Each row of a before or after table is a point. One or more steps were done to the points. Then noise was added and the rows were shuffled. The steps act on how far a point lies along the listed directions, d1 being the first. Name the steps. A step turns or swaps two directions, mirrors them in a line or flattens them onto one, adds a multiple of one to another, or multiplies one. Angles are multiples of 10 degrees, from the lower direction toward the higher: turns from -170 to 170, lines from 10 to 170 but not 90. Use the fewest steps. Two steps may share a direction if one is a turn and the other turns, adds or multiplies; they go together, in the order done. Otherwise the lowest direction goes first.

Directions:
(1): [ 4.6 -1.2]
(2): [1.2 4.6]
Before (8 x 2):
[[ 0.9  0.4]
 [-1.6 -1.2]
 [-0.4  3.3]
 [ 2.0 -2.6]
 [ 1.8 -2.6]
 [ 1.2 -1.0]
 [-1.4  1.9]
 [-1.4  4.8]]
After (8 x 2):
[[-0.6  3.8]
 [ 1.1 -5.6]
 [ 0.7  7.9]
 [ 0.3 11.0]
 [ 1.1  1.2]
 [ 1.1 -5.5]
 [ 0.8 -1.9]
 [-2.1 -3.3]]
Steps: multiply d2 by 2.5

Directions:
(1): [ 0.3  3.3 -4.8 -1.4  1.4 -5.4]
(2): [-6.0  4.0 -1.0 -1.7 -0.8  3.3]
(3): [-1.4 -2.1  3.0 -6.6 -0.7 -2.6]
Before (9 x 6):
[[10.5 -9.9  4.8  1.1  0.4 -4.2]
 [-3.9  2.7  1.1 -2.3 -1.4  0.9]
 [-0.7  1.2 -1.8 -5.1  1.8 -3.4]
 [-3.0  2.9 -1.9  1.2  1.4  3.7]
 [ 0.3 -5.2  2.1 -4.2  1.3  0.9]
 [-3.7  2.4 -2.3 -2.0  0.6 -1.3]
 [ 4.2 -3.1  0.2 -1.6  0.6 -7.0]
 [ 0.6  5.2 -1.2 -3.6  2.1 -1.3]
 [-2.3  1.1  0.5  0.1 -1.7  3.7]]
After (9 x 6):
[[-4.3  0.8  1.6 -2.9  0.6  2.9]
 [ 2.2 -1.0 -4.0  3.6  2.9  1.5]
 [-2.3  1.4  0.3 -0.2 -2.0  3.7]
 [ 4.7 -1.3 -2.5  1.6  1.2 -6.7]
 [-3.7  2.1 -2.0 -2.1  0.6 -1.4]
 [ 0.1  2.7 -4.5 -1.7  2.7 -3.1]
 [-3.4  4.0 -1.0  0.8 -1.1  1.5]
 [ 0.5  4.8 -0.4 -4.2  2.1 -1.3]
 [12.0 -6.9  0.2  7.1  1.5 -3.9]]
Steps: mirror d1 and d3 in the line at 20 degrees

Directions:
(1): [-0.2 -0.3  2.7 -1.6  3.6 -4.6  5.6  1.0 -1.4 -5.3 -4.1]
(2): [ 8.2  2.7  1.3  2.0 -1.0 -5.2 -0.4 -2.5 -0.2  2.7 -0.1]
(3): [-1.0 -6.7  3.6  4.3 -0.8 -0.7 -1.9 -5.7  1.4 -2.4 -0.1]
(4): [-5.6  2.5  3.2  2.1  2.6 -1.9  2.3 -2.5 -2.3  6.5  0.8]
(5): [-3.6  0.1 -5.6  4.0 -1.5 -6.7 -2.6  2.4  0.2 -1.1 -0.6]
(6): [-2.2  5.3 -1.2 -1.2 -5.0  0.0  2.7 -5.8  1.1 -3.9  1.8]
Before (9 x 11):
[[ 0.0  5.7 -1.6 -4.3 -3.5  1.7  2.7 -1.4 -2.0 -1.6  0.6]
 [-2.8  1.8  2.9  2.4 -2.7 -3.1  3.5 -8.6  0.1 -2.4  0.4]
 [ 0.7  1.0  4.3 -0.7  1.7  4.3  1.4 -2.1 -0.4  2.8  1.4]
 [-0.1  5.5 -2.2 -1.2  1.0  2.9 -3.7  3.0 -0.2  5.5  1.6]
 [ 1.2  2.5  0.4  3.1 -1.5  1.6 -1.7 -3.6 -1.2  5.2  1.9]
 [-2.0  4.7  1.8 -3.2 -0.4 -4.5  6.4 -0.8 -2.5 -3.9 -1.5]
 [ 2.4  1.4 -6.5  1.4 -1.1 -0.5 -2.6  3.6  0.9  1.7  0.4]
 [-5.9 -4.4  1.9  0.5  0.0  3.3  1.8 -2.9  0.4 -1.2  0.1]
 [ 4.8  3.9 -1.5  0.3 -1.8  0.5 -1.0  0.7 -0.9  2.2 -0.8]]
After (9 x 11):
[[  1.2   5.6  -1.6  -4.9  -4.0   2.5   2.3  -1.0  -1.7  -2.2   0.3]
 [  5.3  -0.1  -9.2   0.8  -2.7  -0.1  -4.5   5.1   2.1  -1.9  -0.1]
 [ -4.5   5.6   3.2  -2.1   0.6  -5.2   7.4  -1.6  -3.7  -1.3  -1.1]
 [ -2.3   6.5  -1.2  -0.6   2.0   2.4  -3.0   2.1  -1.2   8.0   2.0]
 [ -2.6   4.0   2.9   4.4   0.6   0.5  -0.1  -5.5  -2.7   9.5   2.5]
 [ -7.2   3.6   5.2   3.9  -0.6  -4.6   5.1 -10.5  -1.3   2.7   0.9]
 [ -2.1   2.7   6.8  -0.2   3.4   4.4   3.3  -4.5  -1.8   7.2   2.1]
 [ -8.0  -3.5   3.3   1.2   1.0   2.8   2.7  -4.0  -0.6   2.0   0.3]
 [  6.2   3.3  -2.2  -0.5  -2.5   1.0  -1.3   1.1  -0.4   0.3  -0.9]]
Steps: multiply d4 by 3; multiply d5 by 1.3
